Each row is a point. Examples show where two turns around zero, p and q, send a point. Where does a point land after both, in the order given? Backwards means that the second turn is done in reverse. Each puzzle has new turns, and all numbers are rounded.
(in the rows, 128 means zero)

Turn p:
[ 91 102 145] -> [ 83 144 123]
[148 132 139] -> [136 114 145]
[ 99 133 143] -> [110 155 135]
[102 116 100] -> [119 141  91]
[219 142 109] -> [192  61 143]
[109 143 132] -> [128 152 131]
Turn q:
[140 112  99] -> [162 128 121]
[135  98 171] -> [119 113 178]
[104 147 122] -> [110 122 103]
[107 135 138] -> [108 116 122]
[192 110 151] -> [151 166 183]
[ 90 165  86] -> [119 123  61]
Where do these land?
q, then p backwards: [97 83 96] -> [183 118  98]
p, then q: [129 174 150] -> [ 99 163 151]
p, then q: [129  98  81] -> [175 117 101]
p, then q: [142 134 148] -> [117 125 150]
p, then q: [144 152 166] -> [ 98 135 165]

Turn p:
[118 172 183 154] -> [152 153 181 169]
[ 86 135  97 146] -> [ 75 127 146 124]
[154 100  79 122] -> [112  92  82 113]
[158 125 143  80] -> [164 152  90 121]
[124 108 138 138] -> [136 116 141 112]
Turn q:
[127 148 127 102] -> [104 143 134 113]
[152  62 114 107] -> [146  73 106  87]
[ 46 158 123 177] -> [114 128 182 211]
[147 140 127 129] -> [127 143 111 125]
[145 106 155 118] -> [156 128 130  99]
[151 153 121 135] -> [121 152 104 134]
Where do these land?
q, then p: [175 125 174 124] -> [139 146  75 161]
q, then p: [ 94 175  89 158] -> [ 94 108 191 142]
p, then q backwards: [106 143 142 116] -> [125 154 146 124]
p, then q: [ 96  95 108 140] -> [119 111 168 101]
p, then q: [168 103 127 102] -> [108 108  85 111]

Turn p:
[114 170 167 176  67 123 177 117] -> [133 188 183 175  88 130 144 165]
[121 103 108 118 130 148  66 199] -> [103  89  85 137 151 159  58 132]
[149 116 100  85 146 138 146 119] -> [155 122  91 105 151 129 155 123]
[125 122 133 118 103 156  43 147] -> [109 117 100 118  99 168  59 103]
[121 110 105 126 170 145 134  94] -> [141  95 126 123 140 123 162  88]
[144  97 112 120 148  93 142 104] -> [118 119 108 111 135  84 160 120]
[114 116 153 108 150 116 155 109] -> [135 106 145 103 120 117 162 145]
[142 106 120 133 138 127 149 127] -> [140 118 116 138 135 105 143 131]
[111 143 107 122 133 101 148 118] -> [108 142 136 122 149 128 160 130]
[140 196 176 174  95 132 121 147] -> [139 183 190 149 111 135  76 145]
Turn q:
[126 109 131 115 180 114 133  99] -> [118 110 133  85 157  99 139 115]
[155 123 152 132 130 142 144  90] -> [150 130 159 128 133 110 160 108]
[ 70  99 119 119 131 139 138 132] -> [ 80 110 139 101  99 140 117 130]
[163 163 119 143 129 127 136 156] -> [153 159 104 144 149 148 140 144]
[148 104 124  97  98 120 141 153] -> [154 146 138 117 100 119 102 159]
[ 62 225 102 112 125 121  96  55] -> [ 89 118  48 153 105 117 139  19]
[102 102 212 112 155 132 136 148] -> [ 79 158 196 120 157 107 103 127]
[161 105 103 129 113 148 111 159] -> [168 116 134 127 125 160 107 157]
[112 118 117 152 151 148 141 128] -> [108 114 134 112 136 153 152 132]
[151 103 108 148 106 135  97 131] -> [159  91 133 148 124 143 118 147]
[159 157 122 149  91  82 134 157] -> [149 156  91 174 125 113 131 170]
Where do these land?
q, then p: [171 101  97 150  83 160 164 175] -> [186 151 108 164 134 143  74 170]
q, then p: [ 93 146  98 153  93 126 175 111] -> [121 160 117 179 122 155 166 156]
p, then q: [127 107 167 166 106 140  94 127] -> [129  99 139 184 105 121 107 134]
q, then p backwards: [180 135 156 149 107 100 136 166] -> [154 149 131 147 105 130 185 165]
p, then q: [116 131 152  81 137 140 130  89] -> [160 158 152 103  91 122 120 119]
q, then p: [ 99  97 127  82 173 102  95 133] -> [ 82  91 105  71 126 141 122 113]
p, then q: [166 143 101 113 150 102 143 118] -> [132 146  92  96 150 100 137 118]
p, then q: [ 95 132 179 132 151 158 127 124] -> [143 132 193 142 123 123 109 137]
p, then q: [102 116  94 131 172 144 100  90] -> [123  93 159  93 107 100 160 101]
q, then p: [131 171 107 123 110 108 116 148] -> [117 152 117 152 155 135 120  92]
